Each row is a point. The ring and each string are closed loops that go straight from each point to the next, and from the last back to the first. Before rounding, they use only three directions, however many columns there are. Count how often each string passes through the ring. Passing back the other way cancels.
In the rows, 128 means zero.

Ring (9 x 3):
[[166 102  90]
 [175 125 118]
 [161 142 139]
 [136 150 151]
 [ 95 145 144]
 [ 79 133 128]
 [ 81 107  97]
 [ 98  95  82]
 [134  90  76]]
String (19 x 3):
[[131 120 159]
 [130 129 125]
 [137 167 118]
 [162 168 140]
 [180 154 150]
 [174 111 158]
 [142 114 130]
 [135 150 104]
 [154 168 113]
 [171 161 145]
 [167 133 175]
 [154 137 181]
 [136 119 162]
 [125 129 126]
 [119 155 110]
 [111 176 126]
 [103 182 162]
 [113 145 183]
 [121 142 184]]
Times through: 3

Ring (8 x 6):
[[193 181 105 103 145 100]
 [191 193 102 117 148 118]
 [158 185 107 144 151 143]
 [119 154 116 160 150 148]
 [104 120 113 157 139 134]
 [120 103 104 136 128 106]
 [147 114 105 112 129  86]
 [167 135 109 100 135  81]]
String (12 x 6):
[[108 173 142 161 169 158]
 [106 147 106 178 144 165]
 [127 125  80 163 122 141]
 [144 133  95 137 130 118]
 [118 121 126 131 144 108]
 [119  90 123 112 134  77]
 [185 114  85  87 115  59]
 [200 152  83  97 125  83]
 [168 157 103 119 139 107]
 [147 164 132 120 158 112]
 [151 183 136 126 165 125]
 [137 165 129 135 158 128]]
Times through: 2

Ring (8 x 8):
[[190 147 127 147 133 106 116  89]
 [168 159 115 143 139 116 131  86]
 [128 153 115 130 142 127 145 106]
 [ 97 129 142 116 139 130 146 145]
 [ 95 108 166 111 133 125 136 168]
 [117  89 174 115 122 114 115 174]
 [148  92 161 126 117 105 102 154]
 [182 117 144 140 122 100 102 118]]
String (24 x 8):
[[ 63 102 173 100 135 134 146 188]
 [ 76 112 190 104 142 132 149 183]
 [125 126 183 120 141 120 136 151]
 [134 123 147 126 132 117 126 135]
 [101 108 123 117 124 125 129 148]
 [ 72  97 152 104 127 130 137 179]
 [ 81  96 186 104 132 126 136 190]
 [ 90  90 210 104 133 122 131 199]
 [ 84  75 202 102 125 120 123 208]
 [121  92 213 113 130 112 119 187]
 [133 101 190 120 129 111 117 166]
 [134 111 155 124 127 114 119 146]
 [121  96 138 121 118 115 114 153]
 [111  69 144 114 107 111 102 177]
 [124  91 144 120 116 113 110 158]
 [130 109 139 124 123 115 118 142]
 [136 113 151 125 127 114 119 142]
 [108  84 137 116 113 116 112 166]
 [ 94  63 175 106 112 114 108 200]
 [102  76 205 107 123 114 116 201]
 [119 100 213 113 135 114 125 182]
 [136 120 167 125 134 115 126 144]
 [116 111 131 121 125 120 125 143]
 [ 78  98 140 107 125 129 134 171]]
Times through: 3

Ring (7 x 9):
[[171  92 133 135 146 130  73 124  88]
 [157 148 142 107 123 131 115 165 111]
 [131 168 147 104 108 128 139 183 139]
 [100 153 152 123  98 121 135 175 161]
 [ 94 100 146 155 112 117 103 140 156]
 [116  55 132 172 137 118  78 111 133]
 [153  42 123 168 156 123  60  98 100]]
String (24 x 9):
[[127 204 164  86  89 129 140 199 138]
 [122 166 167 110  96 126 104 169 129]
 [135 190 157  91  99 130 137 191 133]
 [152 184 139  87 114 133 157 196 130]
 [157 151 129 104 128 132 144 177 124]
 [150 124 131 122 132 129 122 157 122]
 [175 148 128 100 136 135 132 171 106]
 [181 157 145  95 128 136 102 163  87]
 [163 141 157 111 121 131  73 146  88]
 [146 120 152 128 122 127  77 138 105]
 [153 105 133 132 137 128  96 139 110]
 [172  93 117 132 153 131 107 138 103]
 [197  99 129 123 155 135  71 126  68]
 [190  95 120 126 157 134  91 133  82]
 [176  96 116 129 154 132 110 140 101]
 [148 108 135 133 133 127  98 141 115]
 [144 129 157 124 117 127  76 142 104]
 [161 153 158 105 117 132  85 156  94]
 [164 165 151  97 118 134 107 169 101]
 [141 169 166 102 102 129  96 167 111]
 [130 134 154 125 112 125  94 151 122]
 [144 127 131 122 129 128 127 160 128]
 [148 165 132  99 120 131 157 188 135]
 [137 209 151  78  97 132 164 210 141]]
Times through: 1

Ring (6 x 12):
[[181 137 120 128  65 109 134 165 115 155 104  69]
 [136 156 133 151  84 116 111 154 134 121 123  79]
 [ 86 140 143 163 137 150 101 124 146  91 151 109]
 [ 72 113 131 157 186 173 113  96 143  87 168 131]
 [109  89 113 135 184 172 139  97 125 116 157 129]
 [179  98 116 115 101 137 149 145 108 162 114  91]]
String (19 x 12):
[[135 117 137 138 108 145 122 141 126 129 129  98]
 [147 130 145 140  75 132 115 160 127 136 116  84]
 [151 159 150 148  45 110 104 177 132 132 107  66]
 [133 186 133 161  67  96 101 164 140 113 119  65]
 [110 185 129 168  97 106  98 146 146  97 134  77]
 [ 92 153 158 167 103 140  89 144 149  94 140  96]
 [ 91 130 161 160 117 157  95 137 145  98 144 108]
 [119 114 141 143 121 154 117 134 131 120 137 106]
 [108 137 118 152 146 139 120 118 136 105 147 104]
 [ 85 154 115 165 164 136 111 107 146  85 159 108]
 [ 60 154 139 176 160 150  92 110 156  70 165 115]
 [ 65 142 166 173 130 161  82 129 155  78 155 113]
 [ 95 125 172 159 102 161  91 146 144 103 139 106]
 [102 158 155 165  94 132  92 149 146  99 135  90]
 [122 186 123 164  92  99 104 149 142 104 129  72]
 [145 176 143 155  50 100 101 174 136 124 111  63]
 [152 146 146 143  58 118 111 170 129 135 110  73]
 [141 121 142 138  93 141 119 150 126 133 123  92]
 [145 139 121 141 102 123 125 144 126 130 125  85]]
Times through: 1

Ring (6 x 14):
[[120 106 125 139 127 145 116  78 152 118 125 134 143 143]
 [ 96 173 130 136  91 162  92  82 162  98 126 158 144 121]
 [ 88 195 130 136  95 164 102 109 166 107 128 149 138 120]
 [101 157 139 134 137 146 131 141 158 135 141 106 140 140]
 [132  73 135 137 187 122 167 145 145 165 143  69 137 169]
 [148  34 116 145 188 122 169 109 140 163 127  86 130 176]]
String (34 x 14):
[[ 97 178 103 150 119 163 143 131 164 135 114 138 112 135]
 [ 86 202 125 140 110 163 125 141 167 125 129 132 127 127]
 [ 79 213 158 125 108 156 104 149 166 115 152 117 151 120]
 [ 96 163 165 122 125 143 102 128 158 116 157 106 163 131]
 [105 141 155 126 135 140 115 124 155 124 151 104 156 138]
 [104 141 172 120 148 132 118 147 154 132 165  81 165 142]
 [120 101 151 130 182 123 158 163 148 162 155  62 146 162]
 [135  67 128 141 201 119 185 161 144 180 141  58 129 177]
 [137  66 112 148 190 127 183 141 145 174 127  78 120 174]
 [124  97 120 143 159 137 152 121 150 149 128 103 130 157]
 [125  87 151 129 168 125 139 128 146 145 151  80 153 158]
 [141  44 143 134 201 112 168 140 140 169 150  56 146 176]
 [156   7 129 141 228 104 197 149 134 192 143  40 133 193]
 [140  48 146 133 197 113 162 137 140 165 151  59 148 174]
 [120 102 149 130 155 131 130 120 149 137 147  93 153 151]
 [123 100 123 141 156 137 147 119 150 145 130 104 133 155]
 [121 100 148 130 160 129 134 125 149 141 148  88 151 153]
 [124  86 162 125 178 119 142 143 145 151 161  64 159 161]
 [119 101 157 127 169 125 139 142 148 147 157  73 155 156]
 [114 119 140 133 145 138 129 119 152 133 140 105 146 146]
 [122 106 116 145 160 139 159 131 152 153 126 101 124 157]
 [115 124 118 144 161 141 163 149 154 157 130  96 122 156]
 [100 164 127 140 143 148 150 159 160 147 135 102 126 144]
 [109 142 110 147 142 150 154 136 158 147 121 116 118 148]
 [114 124 122 141 141 145 139 118 154 137 128 116 131 147]
 [ 98 161 149 129 118 149 106 115 159 115 144 122 152 130]
 [ 79 214 159 123  88 161  80 115 167  94 148 140 159 111]
 [ 76 230 127 137  79 174  97 116 171 101 125 161 133 111]
 [ 90 194 112 145  99 168 119 114 166 116 117 153 123 124]
 [107 149 105 149 125 157 140 115 160 134 114 136 118 141]
 [106 145 129 138 126 150 123 112 157 125 130 126 138 138]
 [ 88 189 152 127  98 157  89 109 163 101 143 137 155 119]
 [ 97 164 146 129 114 151 103 111 159 112 141 127 151 128]
 [110 137 118 143 134 149 137 117 157 134 124 124 128 143]]
Times through: 1
String (27 x 14):
[[ 74 230 139 131  57 177  65  80 171  75 128 181 150 100]
 [ 88 201 110 144  72 177  93  77 168  93 109 183 128 113]
 [105 153 112 145 109 160 119  92 160 117 115 151 128 132]
 [116 123 111 146 135 149 139 106 155 135 119 128 125 146]
 [ 96 178 107 146  85 171 103  77 165 101 108 175 126 121]
 [ 95 179 114 143  89 168 102  83 164 102 114 167 131 121]
 [114 129 106 148 132 152 141 106 156 135 115 133 121 145]
 [110 137 119 142 128 151 130 108 157 129 124 129 131 141]
 [ 94 183 112 145 101 166 118 106 165 115 116 154 124 126]
 [ 78 224 122 140  82 174 102 116 171 104 122 161 130 113]
 [ 78 219 140 132  92 166 100 128 169 107 137 142 141 115]
 [ 87 200 124 140 116 161 132 148 166 130 130 127 125 129]
 [112 134 113 146 148 147 155 137 156 149 124 110 120 150]
 [115 121 130 138 144 141 136 120 153 137 134 109 138 147]
 [106 138 157 126 146 136 125 140 154 134 154  91 155 143]
 [108 130 170 121 167 126 137 167 152 148 167  63 159 151]
 [121 102 139 136 181 127 165 162 149 165 147  68 136 163]
 [125  95 119 144 176 132 172 147 149 165 131  84 124 165]
 [119 111 128 139 155 138 146 127 152 145 134 101 135 153]
 [107 134 159 125 149 134 125 140 153 134 156  88 156 144]
 [ 97 160 170 121 147 135 122 161 157 135 165  80 160 139]
 [ 95 167 160 124 131 143 114 143 159 125 155 101 155 134]
 [ 86 197 150 129 117 154 114 147 164 122 147 115 146 126]
 [ 88 198 123 141 111 163 126 137 166 125 127 134 126 127]
 [109 144 107 148 131 154 144 120 159 138 116 130 118 143]
 [107 143 131 137 126 149 122 111 157 125 132 125 139 138]
 [ 84 198 155 124  86 161  76  98 165  90 144 147 160 113]]
Times through: 3

Ring (6 x 14):
[[120 150 123  87  97 107 158 148 134 116 146 100  85 137]
 [119 179 110 105  91  86 148 169 122 111 122 103 114 161]
 [109 196  94 158 113  84 121 169  93 143 103 120 153 156]
 [101 182  94 192 143 105 104 145  76 181 110 135 159 124]
 [112 157 111 168 149 114 113 124 104 166 132 119 130 101]
 [120 143 123 128 132 115 135 124 127 141 147 105 100 105]]
String (31 x 14):
[[103 157 104 205 172 126  95 113  82 200 128 135 148  84]
 [112 177 101 201 162  99  93 127  95 171 114 120 160 103]
 [118 182 104 172 140  88 109 141 109 144 113 109 149 123]
 [104 169 103 161 130 112 121 144  89 169 123 129 134 125]
 [ 94 171  95 182 138 120 113 145  68 194 118 145 147 123]
 [ 82 185  82 221 151 123  95 149  38 225 103 164 175 123]
 [ 95 196  84 213 147 100  93 153  61 193  96 144 180 131]
 [116 193  98 175 134  81 107 152 102 143 104 112 159 135]
 [114 177 105 152 125  95 122 149 107 143 119 113 136 133]
 [ 92 173  94 182 135 121 114 148  64 196 116 148 148 127]
 [ 80 177  84 215 149 131  99 146  37 230 109 167 166 120]
 [ 94 187  87 221 158 110  89 142  58 205 102 148 177 116]
 [113 183 100 184 145  93 103 141  98 158 110 117 157 121]
 [122 180 107 157 133  85 116 143 118 132 117 102 141 127]
 [118 176 105 188 157  94  98 128 108 155 116 110 154 105]
 [113 159 109 190 165 113 100 115 102 174 128 119 142  89]
 [126 169 114 156 142  90 114 130 129 130 126  96 133 111]
 [118 165 112 143 128 100 126 139 117 140 129 108 123 122]
 [107 146 115 140 131 126 133 130 103 166 143 124 107 110]
 [113 131 125 127 135 132 138 117 119 158 157 115  90  95]
 [120 122 133 110 133 132 145 111 135 144 166 104  76  90]
 [136 153 128 113 126  92 136 127 155 103 143  81 100 112]
 [124 162 118 126 122  96 133 138 132 122 134  97 112 123]
 [114 159 114 132 121 108 134 141 114 143 134 112 113 125]
 [108 131 123 116 122 136 147 127 111 161 157 122  85 107]
 [116 118 133 106 129 138 149 112 130 150 169 110  71  92]
 [129 140 129 119 134 109 136 118 144 124 151  92  94  99]
 [130 160 121 134 133  93 126 129 140 119 135  90 115 112]
 [126 141 125 147 153 113 120 108 134 142 148  98 108  85]
 [106 137 116 164 154 135 119 112  99 184 147 127 113  85]
 [102 146 110 176 155 133 113 117  88 192 139 134 125  91]]
Times through: 4
String (17 x 14):
[[120 117 137  75 108 132 166 123 142 128 172 101  55 107]
 [132 151 127 108 121  96 141 131 150 106 145  85  96 116]
 [125 158 120 129 127  98 131 133 133 124 136  97 112 117]
 [124 150 121 148 147 107 120 117 130 140 141 100 115  95]
 [108 151 111 182 161 123 107 115  97 182 135 125 132  88]
 [ 92 158  98 213 169 136  95 120  61 221 125 152 152  89]
 [110 186  96 204 157  94  92 137  89 171 106 123 169 113]
 [113 180 103 167 134  94 114 145 102 150 115 115 146 127]
 [104 171 102 164 131 110 119 145  88 170 121 130 137 126]
 [111 175 104 163 132 100 117 144 100 155 119 119 140 126]
 [116 181 103 183 147  91 103 137 104 153 113 113 154 117]
 [105 159 105 196 164 121 100 118  87 190 127 131 144  91]
 [104 138 115 166 154 137 118 113  95 188 146 131 115  86]
 [128 142 127 133 143 109 128 114 140 132 149  94 102  93]
 [129 162 120 124 124  91 132 136 139 114 134  91 112 121]
 [113 149 118 120 118 116 142 138 116 144 143 113 101 121]
 [106 127 124 100 111 139 157 132 111 158 161 123  75 114]]
Times through: 1

Ring (10 x 14):
[[192 116 102 166 113 165  68 138 106 131 110 137 132 131]
 [168 130  99 165 119 180  76 137 125 110 146 117 130 125]
 [144 143 100 154 123 171  90 133 139 102 159 102 133 117]
 [124 146  97 137 126 129 105 123 147 114 145  91 140 105]
 [121 145 106 120 126  93 120 120 143 132 110  96 148 102]
 [128 149 134 102 124  90 136 128 133 138  71 115 155 110]
 [145 153 164  94 121 112 144 142 121 137  42 139 158 125]
 [169 145 169 105 117 134 132 150 108 138  35 156 154 136]
 [186 131 152 125 114 143 109 148 100 142  46 158 148 138]
 [198 115 114 157 112 155  75 141  99 140  85 147 136 134]]
String (20 x 14):
[[151 151 130 143 122 194 104 145 134  95 139 119 137 128]
 [137 150  98 162 125 199  88 135 148  83 188  94 129 117]
 [127 146  84 156 127 161  90 124 152  97 182  83 132 107]
 [111 164 113 133 130 164 118 131 158  89 166  87 140 109]
 [127 160 134 121 126 154 126 138 144 103 123 108 145 117]
 [145 128  92 138 121  97  96 119 129 142 109 105 143 107]
 [120 131  80 124 126  49 109 106 140 154 104  86 148  91]
 [113 144 111 101 127  49 134 114 140 151  76  97 156  96]
 [126 167 167  90 125 127 154 143 136 119  67 126 157 121]
 [147 147 142 113 121 125 126 138 125 130  74 129 150 122]
 [160 127 114 128 118  98 103 128 116 151  72 126 147 116]
 [165 148 182  89 117 115 146 150 106 147   9 161 161 135]
 [177 152 201  91 116 152 147 163 101 135   7 175 159 147]
 [202 114 139 129 110 114  97 142  87 166  23 165 148 137]
 [175 125 119 139 116 129  94 135 110 142  79 136 143 126]
 [166 142 141 130 118 161 110 146 118 121  88 138 144 132]
 [179 136 139 141 116 178  98 149 112 119  92 144 140 137]
 [161 138 127 135 119 151 104 139 121 123  99 128 142 126]
 [186 105  72 174 114 132  56 124 110 144 122 120 130 119]
 [157 144 131 136 120 167 106 142 126 112 111 126 141 127]]
Times through: 1
String (23 x 14):
[[150 133 100 145 121 132  93 127 130 126 123 109 139 114]
 [144 154 139 126 123 165 119 143 133 107 112 121 144 125]
 [117 163 119 133 128 170 118 135 154  89 160  93 140 113]
 [104 155  90 136 130 129 111 118 162 102 171  73 140  97]
 [118 160 126 120 127 139 127 132 148 106 128 100 146 111]
 [134 152 130 120 124 135 123 135 137 117 106 113 147 116]
 [107 159 127 100 129  90 142 124 149 126  98  97 154 102]
 [113 148 119  97 127  55 139 117 141 148  73 100 157  98]
 [134 128 101 111 122  37 118 111 126 169  61 107 154  99]
 [148 137 122 120 121 103 115 129 124 142  77 122 149 115]
 [143 155 153 108 122 138 134 143 128 121  77 130 151 125]
 [151 139 127 122 120 116 115 133 123 136  80 124 148 119]
 [144 135 122 111 121  76 121 125 123 154  60 121 153 111]
 [153 132 113 129 120 108 105 128 122 141  87 120 146 115]
 [146 149 140 120 122 143 122 140 128 120  92 125 147 123]
 [151 136 116 131 121 120 106 130 125 134  95 119 144 117]
 [117 168 150 104 128 141 144 139 146 106 104 110 152 116]
 [103 160 111 116 130 110 130 122 157 113 134  84 148 100]
 [111 140  69 141 128  93  99 108 154 125 158  71 140  91]
 [133 128  67 153 124 103  84 112 141 131 150  84 136  98]
 [147 143 118 135 122 144 106 134 131 119 116 115 142 118]
 [136 158 134 130 125 176 117 142 141  97 132 113 141 122]
 [142 154 135 130 123 169 116 142 136 103 122 117 142 124]]
Times through: 2

Ring (7 x 14):
[[160 123 141 135  99 156 130  97 124 125 128 106 128 137]
 [166 139  88 149 110 135 152 118 109 136 126 108 123 131]
 [148 146  74 148 119 117 154 147 112 132 126 108 118 107]
 [111 135 129 125 115 122 124 160 137 113 128 104 119  77]
 [103 119 166 119 127 129 106 161 155 101 136 121 132  84]
 [117 107 181 122 135 140 101 146 160  99 141 138 143 110]
 [139 107 180 124 116 157 108 113 147 109 136 125 140 130]]
String (21 x 14):
[[101 105 180 122 158 125  96 177 172  91 147 156 150  97]
 [100  95 212 113 149 140  83 160 179  86 148 153 153 104]
 [114 107 206 109 104 158  93 121 157 100 134 110 133 103]
 [137 120 139 135 129 135 123 140 140 114 136 130 136 119]
 [147 108 151 139 146 140 118 136 148 110 143 153 150 141]
 [152 104 180 128 116 163 109 101 145 111 138 130 144 146]
 [146 110 203 112  69 183 104  68 136 115 124  82 124 129]
 [138 123 156 124  96 152 120 111 133 117 127  98 124 113]
 [152 126 112 145 132 131 137 137 128 123 135 131 135 129]
 [178 133  76 160 134 129 157 126 112 136 134 135 135 151]
 [177 143  79 152  97 141 160 102  99 143 122  97 118 139]
 [159 144  97 140  85 142 150 106 104 137 118  81 110 116]
 [180 157   7 176 142 100 186 155  92 149 129 130 124 134]
 [153 139  71 156 145 111 154 160 119 129 135 137 132 122]
 [139 131 112 140 125 126 135 145 129 121 132 121 128 111]
 [117 143 126 121  86 133 130 136 123 121 119  74 106  73]
 [100 146 130 116  88 124 125 154 130 116 119  71 103  53]
 [109 137 112 133 135 108 129 180 139 112 132 120 124  76]
 [133 127 118 139 138 122 130 156 137 116 136 133 134 110]
 [113 123 163 118 107 139 111 140 145 108 130 103 124  88]
 [ 92 114 197 106 113 140  92 151 163  94 133 108 128  74]]
Times through: 0
String (26 x 14):
[[137 137 131 126  84 145 132 114 120 125 120  80 112  99]
 [138 134 118 135 109 133 135 133 125 123 127 104 121 106]
 [138 134 112 138 117 128 137 141 126 122 129 111 124 106]
 [122 137 140 120  84 141 125 125 126 120 120  77 109  84]
 [116 142 124 123  94 128 130 144 126 119 121  82 109  74]
 [121 132 140 124 103 134 123 139 134 115 126  96 118  88]
 [125 130 127 132 123 126 127 152 136 115 132 117 127  97]
 [119 127 148 123 110 135 118 141 139 112 129 104 123  92]
 [124 125 143 128 119 133 121 144 140 112 132 115 128 100]
 [128 123 120 141 153 116 127 170 144 111 141 147 141 110]
 [111 115 151 129 154 119 111 176 159 100 143 149 144  98]
 [ 93 101 198 115 152 130  88 175 177  86 147 151 149  91]
 [104 106 207 109 117 149  90 138 165  94 137 119 137  95]
 [123 118 173 118 104 149 109 124 144 109 130 105 127 103]
 [119 104 206 112 111 158  93 121 159  99 136 117 137 110]
 [127  98 212 114 115 163  92 113 160  99 139 126 143 124]
 [138  96 210 118 114 169  95 102 157 102 139 129 146 138]
 [135 107 209 110  81 177  98  85 145 108 128  93 129 122]
 [135 117 182 116  84 165 110  96 137 114 126  90 123 114]
 [142 124 130 136 123 136 129 134 133 118 133 123 132 120]
 [165 123 114 148 129 139 139 121 125 126 135 133 138 146]
 [175 127 114 146 105 151 143  96 114 133 128 112 129 150]
 [175 134 111 143  87 155 147  86 106 138 122  92 119 143]
 [181 139  63 162 127 128 164 123 104 141 130 126 130 149]
 [156 133  87 153 139 121 148 146 122 127 135 136 135 130]
 [140 129 124 135 115 135 132 133 129 121 130 113 127 113]]
Times through: 1

Ring (10 x 14):
[[116 141 148 159 111 140 106 128 135 131 155  94 162 108]
 [119 164 155 140 111 161 113 124 136 134 159 100 157 108]
 [134 177 154 109 108 176 128 111 127 137 156 114 143 115]
 [144 170 145  91 111 171 140 102 114 138 146 128 130 125]
 [146 146 130  84 121 148 150 101 100 138 128 146 118 138]
 [142 118 116  93 131 120 151 105  91 135 115 155 114 146]
 [137  82 105 123 131  87 139 112  89 130 110 144 121 146]
 [136  68 104 147 121  77 125 115  94 127 117 124 134 139]
 [131  73 114 169 110  83 110 119 107 126 132 100 150 126]
 [122  99 129 174 108 105 103 125 121 127 145  90 160 115]]
String (27 x 14):
[[146 128 146 174  67 145  89 106 134 129 179  48 176  98]
 [137 114 133 155  96 125 108 112 119 130 152  87 156 116]
 [111 128 134 137 137 121 126 131 118 132 129 132 141 126]
 [ 96 106 130 169 143  96 113 146 124 128 127 124 151 122]
 [141  44 108 201  87  65  90 114 108 121 143  66 165 119]
 [154  32 100 198  76  60  92 104 100 121 142  61 162 123]
 [171  30  98 190  61  65  92  91  94 122 147  51 160 123]
 [142  86 117 155 100  99 113 109 106 128 138  96 147 126]
 [121 106 125 148 125 106 120 125 113 130 130 119 143 126]
 [103 100 126 166 137  94 114 140 119 128 127 121 150 123]
 [115  84 126 195 109  90  93 132 125 124 144  82 167 112]
 [146  87 131 199  65 110  80 108 126 124 171  39 180 102]
 [138 119 137 159  90 131 104 111 123 130 158  79 160 111]
 [142 133 142 151  85 145 105 107 126 131 164  76 160 109]
 [138 170 161 146  80 178 102 109 141 134 180  68 168  98]
 [158 182 163 126  64 197 108  92 136 136 187  63 163  99]
 [146 154 144 118  95 162 123 102 120 135 157 100 145 117]
 [115 145 139 121 136 137 133 127 119 134 132 138 136 126]
 [109 186 154  96 145 170 143 129 127 139 136 153 131 124]
 [162 189 153  79  89 197 139  87 117 141 162 111 133 120]
 [187 181 149  76  61 203 135  67 110 140 173  89 135 118]
 [149 153 140 106 100 160 131 100 114 136 150 112 137 123]
 [124 149 140 117 127 144 132 120 118 135 137 131 136 125]
 [111 175 152 110 138 162 135 129 128 137 139 140 138 121]
 [100 177 155 118 146 160 132 137 133 136 138 142 141 118]
 [100 185 163 130 135 170 121 138 143 136 151 124 152 109]
 [126 171 165 160  86 175  95 119 149 133 182  64 175  93]]
Times through: 4
String (28 x 14):
[[154 142 123  67 125 145 161  94  90 139 120 160 107 147]
 [153 127 114  65 133 130 166  96  82 138 109 172 100 154]
 [176  96 103  83 103 114 154  80  74 135 118 140 108 152]
 [155  98 110 106 113 109 142  97  87 133 121 134 120 144]
 [166  66  92 105 112  83 147  89  71 131 108 141 111 155]
 [141  66  95 118 135  72 145 109  78 130  99 154 113 154]
 [113 100 116 128 151  93 138 131 101 131 108 156 125 141]
 [123 107 121 133 132 106 130 123 106 131 122 135 133 134]
 [141  81 111 145 110  92 122 110  98 128 127 113 138 133]
 [173  23  90 177  70  57 103  89  85 122 135  69 149 133]
 [151  32  97 189  86  57  99 105  95 122 134  75 155 128]
 [153  44 105 191  77  70  93 104 103 122 145  63 162 121]
 [107  85 123 183 126  85 103 138 120 125 132 104 158 120]
 [ 96 121 135 156 146 109 118 144 125 130 128 130 148 122]
 [122 121 133 145 120 121 119 124 118 131 138 114 147 122]
 [144 110 134 166  81 126  99 108 122 128 161  69 164 110]
 [135 128 148 181  76 141  88 115 138 128 176  52 178  97]
 [ 93 165 161 162 129 153 105 145 149 132 157 103 166 102]
 [ 87 162 151 135 156 142 127 149 135 134 132 144 145 118]
 [112 144 141 129 134 136 128 129 122 134 135 132 141 123]
 [138 143 141 128 102 148 121 109 120 134 151 104 146 118]
 [157 162 149 119  78 175 118  93 123 136 169  83 151 111]
 [162 194 161  97  74 206 125  87 128 140 178  86 148 108]
 [132 197 159  88 117 192 140 110 127 140 153 130 135 118]
 [107 157 142 112 148 143 139 132 120 136 127 152 131 128]
 [130 138 134 116 123 138 133 115 112 134 135 130 134 128]
 [171 142 130  90  88 158 139  82 100 137 147 113 127 131]
 [173 149 127  65  99 162 155  79  91 139 136 137 112 141]]
Times through: 4
